Rows are points. The window is the flat piece filled in between its corners: a triangle in 3 columns, a solid with four corners in 4, and so on. A path goes straight from each point to the next, and from the last back to the first. After which points does the path pass through the window?

Window (3 x 3)
array([[ 4.2, -7.7, -2.0],
       [ 1.6,  5.0,  1.0],
       [-2.6, -3.7,  1.0]])
Path:
(1): [2.3, 6.3, 6.8]
(2): [-0.6,  6.7, -1.0]
(3): [ 1.4, -8.5, -4.4]
(4): [ 4.0, -9.5,  0.2]
(5): [-1.4,  2.0,  3.4]
(6): [-4.8,  2.5, -1.8]
(7): [-2.8, -2.0, -2.5]
(8): [-0.1, -3.6,  6.2]
(9): [2.8, 2.5, 5.8]
(10): [ 0.4,  4.6, -4.4]
(11): [-1.8, -4.2, -2.6]
(12): [-1.0, -3.5,  4.8]
(13): [-1.0,  3.5,  4.0]
(14): [-1.7,  2.6, -2.3]
(15): [-2.3, -3.6, -3.5]
(16): [ 0.0, -4.1,  4.7]
Through the window after points: 7, 9, 11, 15

Window (6 x 6)
array([[-0.2,  3.0,  3.2,  4.0, 10.2, -1.2],
       [-5.6, -3.0,  0.2,  2.3,  8.2, -1.6],
       [-7.5,  2.9,  6.5, -1.9, -5.3, -1.3],
       [ 5.7,  1.1, -0.2, -1.6, -4.0,  0.4],
       [ 2.3,  3.0,  1.5,  2.8, -6.0, -3.5],
       [-5.0, -1.4,  9.6,  3.4,  4.8, -2.0]])
Path:
(1): [-3.3, -2.7,  5.2,  0.1,  5.5, -7.0]
(2): [-4.9, -0.9,  4.6,  3.7,  5.4,  0.5]
(3): [-4.6,  0.8,  2.2,  1.5,  0.1,  1.8]
(4): [-2.2,  0.1,  5.5, -4.2,  2.2, -4.7]
(5): [-3.6,  2.5,  4.3, -0.4,  8.7, -8.9]
(6): [-4.5, -1.5,  3.8,  5.9,  5.7,  2.4]
(7): [ 0.3,  3.2,  2.9,  3.0, -4.0, -0.3]
(8): [ 2.8,  3.4,  4.2, -1.3, -1.8, -4.4]
(9): [-3.8, -0.7,  2.9,  0.8,  4.4, -4.2]
(10): [-3.8, -2.2,  2.2,  3.1,  6.0,  0.6]
(11): [0.0, 0.1, 1.1, 3.5, 1.8, 1.1]
(12): [ 0.7, -0.2,  1.9, -5.3,  2.4, -5.0]
Through the window after points: 1, 9, 11

Window (9 x 9)
array([[  7.1,   1.2,  -0.9,  -1.1,   0.5,   0.2,   0.2,  -0.4,   0.9],
       [ -1.7,  -0.2,   6.7,  -3.4,  -0.8,   3.7,  -2.2,   1.5,  -0.5],
       [ -6.9,  -5.2,   5.1,   1.1,   2.0,  -6.0,   0.7,  -0.2,  -0.7],
       [ -7.4,   3.9,   4.7,  -7.8,  -4.5,  -2.9,  -0.3,   6.4,  -3.0],
       [ -2.1,   5.3,   7.1, -15.1,   7.0,   4.5,  -2.9, -10.2,   6.8],
       [ -2.1,   0.2,  -2.3,   5.9,   0.1,   1.0,   5.6,   4.2,   0.4],
       [ -3.4,   1.2,  -0.4,   3.7,   2.7,  -0.6,  -1.0,  -1.7,  -3.6],
       [ -0.1,  -2.5,  -7.2,  -2.1,  -0.9,   5.0,   0.0,   1.3,   0.2],
       [  2.5,   5.7,  -0.2,   6.7,  -7.6,   0.6,   4.9, -12.5,   4.2]])
Path:
(1): [-5.9, -0.7,  1.6,  2.2, -2.4, -4.0, -5.9,  1.4,  4.4]
(2): [-5.1, -1.0,  4.8, -2.7,  1.5,  2.6,  4.7, -0.7, -3.4]
(3): [-1.6, -4.3,  1.0, -3.7,  2.9,  2.4,  8.7,  0.9, -5.0]
(4): [-2.5,  2.0,  0.7, -2.4, -0.3,  0.8, -5.0,  4.2,  2.1]
(5): [-1.9,  3.4,  4.8, -1.5,  1.2, -0.5, -2.4, -1.5,  3.6]
(6): [-3.9,  0.1,  5.9, -3.8,  1.0, -1.3,  5.7, -6.4, -4.1]
(7): [-0.2, -1.8,  3.2, -0.5, -2.3,  1.7,  5.4, -4.1, -3.0]
(8): [-3.1,  3.6, -2.4,  5.2,  5.0, -2.5, -6.7, -2.9,  6.5]
(9): [-2.4,  3.2,  0.2,  0.9,  2.1, -1.7, -2.6, -1.3,  5.2]
(10): [ 1.2,  1.3,  3.5, -3.5, -1.6,  5.1,  5.0, -8.8, -6.2]
(11): [-1.7, -0.1, -0.5, -1.6, -1.1,  1.5,  2.9, -0.3, -1.9]
(12): [-0.9,  0.2, -3.1, -0.9, -0.8,  1.9, -1.3,  1.9,  2.5]
Through the window after points: 9, 11

Window (11 x 11)
array([[-5.7, -3.5, -4.1, -5.5, -0.8, -3.9, -3.7,  0.7,  2.5,  1.2,  6.9],
       [ 8.6,  4.1,  4.8,  8.3,  2.5,  2.9,  0.5, -4.3, -3.5,  6.7, -0.9],
       [ 0.6, -5.9,  0.3, -2.0, -7.3, -1.2, -5.6,  1.8, -5.2,  0.2,  0.3],
       [-3.1,  4.1, -4.0,  9.0,  7.9, -6.3,  6.7, -0.7,  3.0,  1.4, -4.3],
       [-1.5,  2.9,  5.3,  4.4, -3.0,  1.7,  0.3,  1.4,  0.3,  8.5,  3.4],
       [ 3.9,  8.9,  1.4,  1.6, -7.3, -4.5, -4.1, -1.0, -4.4,  6.9,  3.8],
       [ 5.6,  3.8,  0.6,  7.6,  1.5, -9.9,  2.9,  3.2,  4.0,  4.9,  4.0],
       [-3.2, -0.8,  5.8, -8.0,  3.1, -0.3,  0.5,  8.3,  4.1,  1.9,  3.1],
       [ 2.1, -5.5, -0.2,  0.7, -2.9,  2.5,  5.6, -3.9, -4.3, -8.6,  1.9],
       [ 0.6,  6.4,  4.5,  0.1, -4.0,  0.3, -6.0,  2.8,  6.9, -2.0,  6.1],
       [-4.4,  4.9, 11.7,  5.3,  1.2,  5.0, -5.3, -4.3, -5.3, -0.8,  6.2]])
Path:
(1): [ 2.0,  0.4,  4.1,  1.5, -0.7, -1.3,  2.8, -4.7,  1.6, -1.1,  2.4]
(2): [-1.3,  1.3, -1.8,  4.2,  1.4,  2.3,  0.2,  4.5, -4.9,  0.8,  3.6]
(3): [ -4.1,   2.5, -11.7,   4.4,   5.6,   2.5,   5.9,   3.5,  -4.5,   4.4,
   2.8]
(4): [ 2.0,  2.5,  8.8,  4.2, -0.2, -4.8, -0.3, -1.4,  3.9,  2.2, -0.8]
(5): [-0.9, -1.9,  1.5,  0.4, -4.2, -3.3,  0.6, -1.7,  2.4,  2.6, -1.1]
(6): [ 2.1,  1.1, -2.3,  4.9,  4.0,  0.7, -1.3,  4.1, -8.5, -4.8,  4.1]
(7): [ 1.1,  2.6, -1.0,  1.7, -1.4,  0.2, -0.8,  3.2, -2.5,  1.5,  3.5]
(8): [ 0.9, -2.1,  3.8,  0.6, -2.8, -4.2, -0.2, -1.3,  3.7,  2.6, -0.9]
(9): [-0.5,  0.7,  1.8,  1.2, -3.0, -4.3, -1.0, -1.4,  0.6,  1.5,  0.9]
(10): [ 1.7,  2.7,  0.9,  0.7,  2.4,  1.2, -2.2,  3.3, -3.2,  2.0,  3.6]
(11): [-0.9,  2.5,  2.9,  1.6,  1.6,  4.4, -2.3,  3.1, -3.9,  1.0,  5.3]
(12): [-1.0,  0.1,  4.3,  1.8, -2.9, -1.1, -1.2, -5.6,  0.6, -0.2, -0.6]
Through the window after points: 3, 5

Window (14 x 14)
array([[  5.8,   4.8,   8.9,   0.8,   0.0,  -6.3,   5.1,   0.0,  -1.8,
          2.0,  -4.6,   5.4,   4.9,   3.5],
       [  0.5,   1.5,   5.6,   2.3,   5.4,  -3.0,  -0.8,   5.0,   2.6,
         -1.3,   7.2,  -0.3,   5.3,   4.5],
       [ -3.2,  -0.3,  -2.8,  -3.7,  -7.3,   0.0,  -2.0,   0.4,   0.6,
          3.2,  -4.3,   1.9,   2.5,   5.3],
       [  2.3,  -3.5,   1.6,  -0.5,   7.8,  -1.1,   0.1,  -0.7,   2.1,
          0.8, -12.8,  -6.4,  -7.8,   0.3],
       [ -1.6,  11.2,   8.8,   1.8,   2.0,   1.0,   0.9,   1.2,   3.3,
         -2.8,   1.9,  -4.1,  -0.3,  -4.7],
       [  5.3,   3.9,  -1.1,  -0.3,  -0.3,  -6.3,   4.7,  -0.6,   4.5,
          6.7,  -0.6,   3.7,  -3.2,   2.0],
       [  6.3,  -4.3,  -2.8,   1.8,   8.2,   3.9,   2.9,  -7.5,   5.2,
          7.3,   6.2,   7.6,   1.7,  -5.5],
       [ 12.5,  -2.5,  -1.0,   1.1,   1.3,  -2.9,  -1.8,  -2.9,  -0.4,
         -0.6,   6.5,   6.1,  -3.3,  -4.6],
       [  3.3,  -3.8,   4.7,   2.9,   2.5,   6.2,   3.8,   7.5,   0.3,
          1.5,   6.2,  -1.2,  -2.5,   0.0],
       [ -5.1,  -5.7,   0.8,  -0.9,  -1.6,  -6.5,   2.9,  -0.9,   0.1,
          4.2,  -4.9,   5.6,   0.2,  -2.7],
       [  6.7,   1.7,   3.8,   5.9,  -3.9,  -0.5,   1.0,  -3.3,   0.6,
          6.5,   5.6,  -3.9,  -0.7,  -6.4],
       [ -0.5,  -7.1,   4.1,  -4.7,   3.3,  -5.0,   2.5,  -4.3,   6.2,
         -6.9,  -4.3,   3.8,  -0.2,   6.2],
       [ -0.7,  -0.4,  -5.0,   2.4,  -3.4,  -0.7,   3.3,   2.6,   2.0,
         -2.6,  -5.4,  -2.6,   0.4,   1.6],
       [  3.4,   1.8,  -6.5,  -9.6,  -0.3,  -2.8,   2.5,  -3.0,   0.7,
         -2.6,  -1.7,  -5.5,   1.1,   2.2]])
Path:
(1): [ 5.0, -2.8,  4.0, -1.5,  1.7, -4.9,  1.0,  2.4,  3.4, -1.2, -1.6,  2.3,
  1.7, -0.5]
(2): [-1.3,  2.6,  0.2,  0.7,  2.2, -0.7,  4.3, -8.6,  1.1,  0.5,  2.3,  3.4,
 -2.5,  8.0]
(3): [-0.9,  1.0,  3.7,  3.7,  2.6,  0.9,  2.2, -1.5, -0.1, -0.8,  2.6,  1.0,
 -3.2,  4.2]
(4): [ 4.7, -0.3,  2.5,  0.1,  1.8,  0.1,  2.7,  2.9,  2.8,  2.7,  1.8,  0.6,
  1.5, -2.4]
(5): [ 7.5,  0.5,  1.6, -2.9, -2.9, -1.8, -2.5,  2.9,  9.7,  7.1,  1.4,  2.4,
  4.3,  0.8]
(6): [ 1.0,  0.0, -1.0, -0.6,  0.9, -2.1,  4.4, -4.2, -3.8, -1.9, -0.2, -3.7,
 -2.4, -1.7]
(7): [ 1.3, -0.6, -0.3,  1.6,  1.8, -2.2,  3.0, -0.5, -2.0,  0.3,  0.1, -0.2,
 -1.1,  1.7]
(8): [ 2.4, -0.2,  4.7, -4.1,  1.7, -2.5,  0.4,  1.7,  8.0, -0.8, -3.7,  4.2,
  0.8, -0.5]
(9): [ 2.4,  0.0,  2.8, -1.3, -2.9, -0.8,  1.5,  5.3, 10.5,  1.4, -0.8,  0.4,
  7.2, -2.8]
(10): [ 0.5, -0.8,  1.7, -0.1,  4.1, -0.7,  0.8, -3.5, -2.6, -2.1, -2.0, -1.2,
 -3.6,  2.1]
(11): [ 0.3,  2.5,  4.6,  3.1,  1.1, -2.0,  3.7, -2.2, -0.3,  1.2,  3.7,  3.3,
  0.4,  3.3]
(12): [ 6.3,  0.8, -1.0, -4.1,  3.1,  0.9, -1.6,  3.6,  7.8,  2.6, -4.2, -3.1,
  0.8, -7.8]
(13): [ 6.9, -2.2,  5.0, -1.5,  1.5, -4.2,  0.5,  0.8,  8.7,  3.2,  0.6, -0.9,
  5.2, -0.2]
(14): [-4.5,  1.0,  1.5,  1.6,  3.2,  0.4,  2.3, -2.0, -7.2, -2.7, -1.3,  3.9,
 -6.5,  3.1]
(15): [ -6.9,   0.0,   3.1,   1.3,   3.2, -11.0,   1.9,  -3.7,  -4.6,  -5.5,
   3.5,  -1.4,  -6.2,   1.9]
(16): [ 8.2, -3.1,  0.0, -3.0, -3.5,  3.7,  3.1,  2.2,  6.4, 10.5, -9.4,  6.2,
  7.6, -2.8]
Through the window after points: 1, 3, 5, 11, 15
